Each row of a before or after table is a point. One or more steps were done to the points. Then noise was added and the rows were shuffled. The steps act on how far a point lies along the listed directions, d1 being the first. Name the steps. A step turns or swaps two directions, mirrors them in a line or flattens them onto one, adds a multiple of one to another, or multiplies one. Angles are multiples of 10 degrees, from the lower direction toward the higher: turns from -170 to 170, lines from 10 to 170 but not 90. Use the fewest steps. Two steps may share a direction if one is a turn and the other turns, adds or multiplies; they go together, in the order done. Otherwise the lowest direction goes first.

Directions:
(1): [-0.1 -4.9]
(2): [ 4.9 -0.1]
Before (11 x 2):
[[-0.3  1.5]
 [ 4.6  0.9]
 [-1.6 -0.5]
 [ 2.2  0.2]
 [ 7.2  1.5]
 [-0.9 -0.7]
 [-1.9 -1.9]
 [-1.6 -1.9]
 [-1.7  0.0]
 [-0.8 -2.4]
 [12.5 -1.6]]
After (11 x 2):
[[-0.2  0.5]
 [-2.0 -0.7]
 [ 7.2  0.4]
 [-0.8 -0.4]
 [12.5 -0.9]
 [-1.8  0.0]
 [ 2.0  0.4]
 [ 4.6  0.4]
 [-1.6  0.0]
 [-1.6 -0.8]
 [-0.7 -0.9]]
Steps: multiply d1 by 0.4

Directions:
(1): [ 2.6  1.5  1.4 -6.0]
(2): [ 3.3 -3.3  4.8  1.7]
(3): [-5.4 -1.9  3.1 -2.2]
(4): [-0.7  5.5  3.6  2.0]
Before, 9 rows:
[[-3.9 -0.1 -1.7 -2.4]
 [-1.3  0.1 -6.7  2.0]
 [-1.4 -2.3  1.1  3.3]
 [ 3.1  0.8 -2.1 -3.2]
 [ 1.6  7.6 -0.7 -4.7]
 [-4.5  8.8  2.0 -4.3]
 [ 0.9  5.8 -5.0 -2.2]
 [ 2.6 -0.3 -0.4  0.5]
 [ 1.1  3.2 -1.4  4.3]]
After:
[[ 0.9  3.0 -0.8 -3.0]
 [ 0.8 -6.0  4.3  1.9]
 [-2.6 -2.0  1.4  3.3]
 [ 1.4  0.4  7.2 -0.3]
 [-2.8 -0.4  0.1 -0.5]
 [ 6.7 -8.2 -3.4  1.8]
 [ 4.3  0.3  0.8  2.7]
 [ 0.0 -8.2  0.0  2.9]
 [-0.5 -2.5  2.6 -4.4]]
Steps: turn d1 and d4 by -160 degrees; turn d2 and d3 by 170 degrees

Directions:
(1): [ 1.0  2.4 -2.2 -2.8 -2.4  0.3 -6.9  5.7  1.0]
(2): [-0.6  3.4 -1.2 -2.0  5.6  7.0 -1.6 -2.7 -0.1]
Before:
[[-1.3 -0.9  0.7  1.7  3.2  3.9  5.5 -4.8 -0.1]
 [ 0.8  1.5 -0.9 -0.1 -0.2  0.0 -0.7  0.3  1.1]
 [ 0.8  1.6 -2.1 -2.4  2.0  2.1 -3.6  1.4  0.3]
 [ 0.0 -0.3 -0.3 -0.2  1.7  3.1  0.8 -2.3 -0.7]
 [-0.6  5.5 -3.3 -6.4  1.1  4.9 -9.8  4.7  1.7]
 [ 0.6  3.5 -1.8 -1.9  1.7  3.8 -1.6 -1.7  0.1]
 [ 0.4  2.6 -2.1 -3.1  1.0  2.0 -4.3  2.6 -0.1]
 [-0.6  3.2  0.7 -1.3  1.0  3.6 -2.5  0.0  1.6]
 [ 0.8 -0.4  1.2  0.3 -1.0 -1.8  2.0  1.9 -0.6]
 [ 1.5  2.2 -2.0 -0.6 -1.5 -0.2 -3.6  3.7  1.0]
 [-0.4  0.3 -0.5  1.0  1.9  3.3  2.4 -2.1  0.2]]
After, 11 rows:
[[-0.1  3.2 -2.1 -2.6  7.1  7.3 -1.9 -2.9 -0.2]
 [-1.4  5.5  0.2 -2.3  6.5  9.7 -2.2 -3.9  1.2]
 [ 0.9  0.5 -0.6  1.2 -0.4 -0.9  0.7  0.4  0.4]
 [-0.5  3.4 -1.8 -3.0  6.2  6.7 -1.3 -2.7 -0.7]
 [-2.6  7.5 -2.4 -5.8 12.3 14.9 -3.4 -6.6  0.4]
 [ 1.3 -2.3  1.7  1.2 -4.2 -5.7  2.6  3.7 -0.5]
 [-0.3  2.4 -1.6 -2.0  4.8  7.8 -1.6 -2.9 -0.4]
 [-0.4  3.3 -2.0 -1.1  4.8  7.9 -0.9 -2.2  0.4]
 [-0.2  6.8 -2.8 -3.7  8.4 11.6 -2.4 -5.7  0.0]
 [-1.2  3.8 -2.0 -1.9  5.7  9.7 -1.1 -2.6  0.5]
 [ 0.6  1.6 -0.7  0.2  0.6  0.6  0.1 -0.8  0.9]]
Steps: multiply d1 by 0; multiply d2 by 3

Directions:
(1): [ 7.1  3.5 -1.3  0.7  3.2  0.8 -5.0 -1.6 -2.8  1.5 -0.8 -5.3]
(2): [ 2.0 -0.1  5.2 -5.1  3.4  1.8  2.1 -5.0 -2.9 -5.0  1.2  2.5]
(3): [ 2.2 -3.1 -4.1 -4.8  0.6 -4.0 -2.0  2.6 -0.1 -3.3 -6.7  2.3]
(4): [ 1.0  3.1  4.3 -5.3 -3.4  1.2  2.0  2.9  5.1  0.1 -2.3 -5.3]
(5): [-2.3  3.6  0.7  3.2  2.4 -2.8 -0.4 -6.6  5.5 -0.5 -5.2  0.7]
(6): [ 3.9  5.7 -5.0 -0.6 -1.3  2.9  1.2  0.8  3.9 -2.2  3.1  5.3]
Before (10 x 12):
[[ 1.9  4.7 -1.0  6.0  0.8  2.3 -2.6 -0.1  2.4  2.1  1.8 -4.1]
 [ 3.6 -6.0 -5.0  1.4  4.0 -2.9 -4.3  1.9 -7.9  2.3 -1.9 -2.2]
 [-2.0 -2.4 -1.3  0.6 -0.2 -2.0  1.3  1.7 -1.0  0.8  1.7  3.9]
 [ 4.5 -1.6 -3.6  1.5 -2.2  1.2 -3.2  8.0 -3.6  4.8  1.6 -3.3]
 [-3.3 -0.3  1.8  0.7 -4.7  2.7  1.0  2.4  1.8  1.3  4.9  1.1]
 [-1.8  0.2 -0.4  0.0 -1.1  3.1  3.9  0.2 -1.7 -4.7  6.3  6.4]
 [ 3.5 -2.0  0.8 -4.0 -1.0 -1.0 -2.0  2.6 -1.1  1.9 -5.9 -2.1]
 [-3.2 -3.4 -0.8 -3.8 -2.8 -4.0  0.6  2.3  3.7 -1.2 -5.4  1.2]
 [-3.6 -2.1  2.3 -2.1 -3.7  1.2  0.7  9.7 -4.0  2.8  2.1 -4.4]
 [ 0.4  1.9 -2.5  1.3 -1.4  1.3 -0.8  1.7 -1.9 -0.4  2.9  0.6]]
After (10 x 12):
[[ -7.3  -2.2   4.8   6.9   1.0   1.1   2.0  -2.5   0.2   1.0   3.6  -0.9]
 [  2.2   1.0   2.0  -5.6  -0.3  -1.1  -1.4  -0.7   2.2  -1.5  -4.6  -2.9]
 [  3.9  -8.4  -5.8  -4.8   5.0  -3.3  -0.7   0.6  -8.2  -5.2  -3.0   7.1]
 [  0.7  -4.4   0.2  -6.1  -1.5  -1.7   1.7   2.3  -0.3  -2.5  -4.7   5.6]
 [  4.3   2.7  -5.6   1.5  -1.2  -0.1  -4.5   5.8  -1.1   1.1  -0.8  -4.5]
 [ -0.6  -2.0  -1.8  -0.1  -1.3  -1.7  -1.9   2.6  -3.8  -0.4  -1.0  -0.9]
 [  2.4  -4.0   1.1 -13.1   0.1  -1.2  -0.3   8.8  -6.0  -5.7  -4.5   0.6]
 [  4.3   0.0  -1.0  -1.7   2.2  -2.5  -2.1   1.1  -2.7   1.2  -1.4  -1.9]
 [  1.5  -0.1   2.8  -2.7  -2.1   1.3  -3.1   2.3  -0.5   1.1  -0.1  -3.9]
 [  0.7 -12.0  -1.2  -7.1   0.6  -4.5  -1.2   6.8  -7.7  -2.9  -5.9   3.7]]
Steps: mirror d1 and d4 in the line at 110 degrees; turn d2 and d6 by 110 degrees; add -1.5 times d5 to d3

Directions:
(1): [-1.3  0.1 -1.9 -7.0 -2.2  7.2 -1.7  2.2 -0.5 -5.3 -1.5 -2.4 -5.9  0.4
 -0.2  2.7  1.8  3.5]
(2): [-1.4 -2.3 -4.6  1.5  5.1 -0.1  7.8 -3.3  4.6 -4.2  0.6 -2.9 -2.3  0.0
 -2.7 -0.6  3.4 -3.6]
(3): [-2.9 -6.5 -3.8  1.0  1.1 -0.3 -2.0 -4.6 -4.5 -0.3 -4.1  1.4  1.2 -4.0
  4.2 -4.1  3.1  4.5]
Before (13 x 18):
[[ 0.0 -3.3  2.6  5.7  3.1 -5.8 -2.7 -2.4 -2.3  2.9 -4.3  3.7  6.0 -2.8
   2.6 -3.7 -3.3 -0.4]
 [-1.8  4.3  2.9  3.6  2.9  1.3  4.9  3.8  7.0 -0.4  1.5  0.5 -1.8  1.1
  -4.5  1.9 -0.9 -4.4]
 [-1.6 -4.2  0.0  5.1  1.7 -5.4  0.9 -4.7 -4.7  3.8 -1.2  1.7  1.7 -4.6
   3.2 -5.5 -0.1 -1.8]
 [-0.4  3.9  6.6 -6.4 -8.0  5.9 -7.5  7.0 -4.4  1.7 -1.7 -1.6 -0.8  1.5
  -1.1  6.4 -3.9  3.5]
 [ 3.7  4.0  6.6  1.6  3.4 -1.4  6.3  3.1  6.1  3.1  4.7 -1.4  1.8  3.1
  -6.6  3.4 -3.4 -7.2]
 [ 2.5  0.0  1.0  1.8 -0.1 -1.3  3.1  0.3  0.7  2.2  3.3 -1.3  1.4  2.4
  -1.5  2.5 -3.4 -2.4]
 [-4.1 -4.1 -1.0 -6.8 -3.1  4.6 -4.4  2.6 -2.9 -3.4 -2.7  0.5 -5.2 -1.8
   5.0 -0.3 -0.2  5.9]
 [-0.8  0.7 -3.2 -2.2  1.3  6.0  4.2  2.5  4.9 -6.4  2.0 -3.4 -2.4  1.9
  -2.7  2.0  1.7  1.6]
 [ 0.9 -7.1 -3.1  5.4  3.1 -4.8 -0.1 -6.2 -2.2  1.9 -4.4  0.5  0.4 -4.5
   1.4 -2.4  3.0 -1.5]
 [ 2.5  4.7  8.4 -2.2 -7.8  2.0 -6.6  5.4 -4.7  4.5  2.1  1.6 -0.4  1.7
   1.3  3.8 -7.2  2.2]
 [ 3.2  6.3  1.2 -0.3 -0.4 -0.2  4.2  4.7  3.6  0.2  5.3 -3.7 -1.3  3.7
  -3.9  3.8 -2.4 -6.8]
 [ 1.1 -0.6  1.8  1.4  3.9 -3.9  4.7 -1.8  2.4 -0.5  2.9  1.4  0.8  1.1
  -0.5 -3.6 -1.2 -3.3]
 [-3.9 -7.0 -7.6 -6.9  0.3  6.3 -3.2 -2.2 -6.0 -5.3 -3.6 -1.8 -5.3 -2.6
   5.1 -2.5  5.4  8.0]]
After:
[[-2.0  3.8  5.0  2.3 -1.3  1.7 -2.4  4.6  1.7  2.8 -0.6  3.3  0.2 -0.4
  -0.7  1.1 -2.5  0.7]
 [-3.0 -5.0 -2.2  4.1  5.2 -5.4  6.8 -2.6  3.9 -0.8  1.4  0.3  0.3 -1.2
   1.5 -3.8  0.1 -4.3]
 [ 1.0  0.8  4.3 -4.4 -2.3  1.4 -3.9  2.2 -2.5  0.2  1.1  2.8 -1.0  1.0
   2.2 -2.0 -2.6  2.7]
 [ 1.7  1.7  6.4 -4.0 -1.7  3.9 -2.3  4.6 -0.7  2.2  0.4  0.3 -0.2  0.8
  -2.3  3.3 -2.9  1.2]
 [ 2.5  3.3  0.9 -0.7 -1.8 -0.4  0.0  3.5 -0.5  2.0  2.5 -1.6  0.3  1.3
  -0.4  1.7 -2.2 -2.1]
 [ 2.8 -2.5  1.1 -1.8 -3.0  0.7 -7.1  0.1 -4.1  1.1 -4.0  0.6 -2.5 -2.1
   1.1  2.4  0.3  2.2]
 [-1.9 -2.1 -3.9 -0.6  3.1  4.0  9.7 -2.8  3.7 -6.6  1.7 -5.0 -6.6  0.8
  -3.5  1.6  2.1 -3.2]
 [-0.4 -4.0 -3.2  6.5  5.5 -7.0  4.0 -4.4 -0.7  3.8  2.1  0.8  4.4 -0.8
   1.8 -5.3  1.3 -2.7]
 [-1.4 -1.5 -0.1 -5.7 -0.2  5.7 -3.8  2.3 -1.2 -6.0 -5.7 -0.5 -4.1 -0.8
   1.0  2.1 -0.8  3.3]
 [ 1.8 -1.0  0.2 -1.8 -2.4  2.2 -0.1  1.0 -1.8  0.9  1.4 -1.1 -0.6  1.7
   0.1  3.1 -2.8  1.2]
 [-3.4 -3.0 -3.1  3.3  5.1 -0.6 11.0 -3.5  5.3 -3.9 -0.1 -6.0 -1.3  0.1
  -6.1  1.8  3.2 -6.2]
 [ 1.7  1.4  1.7  6.9  1.0 -3.8  0.8  1.3  1.7  3.9  3.0  1.7  7.9  0.7
   0.6 -2.3 -2.3 -0.3]
 [-1.6 -0.6  0.6 -4.4 -3.0  3.9 -3.5  1.1 -5.2 -1.1 -1.7 -0.4 -5.6 -2.5
   2.6  0.1  0.1  2.2]]
Steps: turn d1 and d2 by 150 degrees; multiply d3 by 0.4
